Each point is reached from the start by the listed moves, each made 0, 1 or 2 times, or once backwards (-1), plus a little noise. Say if it took an odd or an even number of moves. Then give how often each move was made.

Moves:
(1): [  7.3  -1.0  -5.3 -10.0  -2.6  10.0]
(2): [ 9.2 13.1 12.1 -3.1 12.1 -3.7]
(3): [  6.3 -15.6  19.8   1.8   0.1   0.7]
Start: [-2.5 -2.2 -1.4 -0.4 -1.1 -2.9]
Points:
[ 30.1   7.6  36.9 -15.8  20.9   0.7] => even (1, 2, 1)
[  9.2 -33.1  -4.7 -15.5 -18.4  21.7] => even (2, -1, 1)
[ 13.6  10.6   4.6 -13.9   8.0   3.9] => even (1, 1, 0)
[-17.8   0.8 -33.5   0.9 -13.4   0.3] => even (0, -1, -1)
[ 35.7  -8.5  57.3 -13.3  20.8   1.2] => odd (1, 2, 2)

Moves:
(1): [  6.4  -5.8   5.7  -5.0 -13.1   3.9  -3.3 -15.7]
(2): [-5.3 13.7  1.2  5.5 -6.1 -0.8 -3.6  5.5]
(3): [ 0.9  8.6 11.7  7.6  4.1  4.5  5.2  5.6]
(4): [ 2.1 -2.9 -3.1 16.1 -1.4 -1.4  2.6 -3.6]
(5): [  6.8   7.1  -3.8   0.5  12.6   2.6 -16.5  -0.9]
(6): [-8.3  3.0 -6.7  0.8  4.5 17.2  3.1 -1.7]
(7): [-0.2  7.4 -2.4 -0.7  4.9 -3.2  7.2 -8.5]
(8): [12.3  9.0 -4.9  5.4 -3.4  6.8 12.4  8.0]
Start: [  0.2   9.3 -12.4   4.6   5.2   5.7   9.7  16.9]
Points:
[  7.3  38.7 -44.3  44.6  -0.2  51.2 -22.7  11.3] => even (1, 2, -1, 2, 2, 2, -1, 1)
[ 10.2  25.9  -5.4  19.7 -10.9 -16.9  17.0 -14.2] => even (1, 1, 0, 1, 0, -1, 2, 0)
[ 25.8  37.4 -26.8  13.6  20.8  61.5  38.0   2.9] => odd (1, -1, 1, 0, 1, 2, 1, 2)
[  4.9  22.3  19.0  -1.0 -15.7 -11.7   4.4 -24.2] => even (2, 1, 1, 0, 0, -1, 2, -1)
[ -9.4  36.7 -18.0  27.4 -14.1  19.7  12.2  -2.0] => even (1, 2, 0, 1, 0, 1, 1, 0)
[  9.5   5.2 -26.0   0.7  20.8  -0.7 -33.8 -26.0] => odd (1, 0, -1, 1, 2, 0, 1, -1)

Moves:
(1): [ 6.1 -0.8 -1.3  1.7  2.6 -3.4 -1.7 -1.4 -2.0 -7.0 -8.7  2.1  1.4 -0.7
 -3.0  1.4]
(2): [ -6.6  -3.7  -4.9   2.9   4.8 -14.4  -7.0  -6.1   0.8   1.8  -9.9   9.8
 -12.3 -19.2   4.5   0.7]
(3): [  4.7   7.3   7.4  -0.8  -4.7  11.2   0.0  -5.2  -6.4   1.7   3.6   5.5
 -11.5   7.1  -8.4  -1.6]
(4): [ 2.6 -0.1 -7.6  8.1  7.0  7.7  3.1  1.1 -3.0 10.2 -0.6  8.7 -0.4  2.4
  7.6 -2.3]
(5): [ -3.0  -1.7  -1.4  -0.7   7.9  -9.0  -3.9   2.9  -0.2  10.9  -2.1   2.7
  -3.9  -4.0   3.6 -10.0]
(6): [ -1.1   4.7  -0.1   1.5  -7.1   2.1   4.9   3.6   3.1 -10.2   1.5  10.3
   5.6  -3.4   8.1  -8.2]
(7): [-3.4  6.7  5.0  1.1  1.3  4.5 -5.6 -4.8  4.0  2.7  6.1  0.9  9.6 -3.5
  0.5 -3.5]
(8): [  5.1  12.2   7.5   2.6  -8.4  -4.2  12.9  -1.8  -0.5   8.5  -4.0   0.6
   0.4   1.2 -13.2   0.2]
(9): [ 0.4  9.8 -1.3 -7.0 -2.3  4.9 -2.0 15.2  3.8  2.5  0.6 10.8 -5.1  1.9
  3.0 14.8]
(10): [  3.2  -6.1  -5.6  -6.2  -7.4 -11.6  -1.8 -11.5   6.5   5.9   7.0   2.4
   0.6   2.0   1.9  -3.1]
(11): [ -6.8   1.5   4.4  -9.5  -3.0   0.2   6.1  11.6 -15.0   0.1   9.2   0.2
   9.5  -6.2  -3.7   4.2]
(12): [  1.9  -5.2   0.2 -16.5  -4.2   4.8   5.1   3.2   5.5  10.6  -5.1   2.8
  -3.9   2.4   3.7   8.2]
(13): [ -0.2  -1.6  10.1   7.9  -1.9   2.1 -11.6  -0.7  -3.7  10.2   0.2  -2.4
   0.8  -3.5   1.9   6.3]
(14): [ -7.4   0.2  -5.7  -2.6   2.5  -0.7   4.8  -2.0 -13.9  -1.7  -2.4  -1.9
   0.3  10.6   1.1  -1.8]
Start: [ 4.5 -6.5 -9.9  4.1  7.8 -3.0 -9.1 -8.5  4.0  5.0  1.3  5.3 -6.1 -3.6
  0.1  3.7]
Points:
[ 16.4   0.6 -29.7 -25.2  12.1 -41.6  -2.1   4.1  42.5  94.9 -38.3  43.9
 -46.1 -11.9  12.8  30.3] => even (0, 1, -1, 1, 2, -1, 0, 2, 2, 1, -1, 2, 0, 0)
[  3.6  35.9  26.5   4.4   1.7  -2.3  -0.5  14.3 -26.0   4.1  -3.3  57.6
  -6.6 -51.9 -17.7 -22.9] => odd (2, 1, 2, 0, 2, 2, 1, 1, 0, -1, 2, 0, 0, -1)
[ -9.0 -35.1  -6.8 -42.6  30.1 -17.6 -29.3  47.4  -6.7  34.5 -25.7  -1.7
 -20.2 -20.8  16.6  43.7] => even (1, 0, -1, -1, 2, -1, -1, -1, 1, -1, 1, 2, 1, 0)
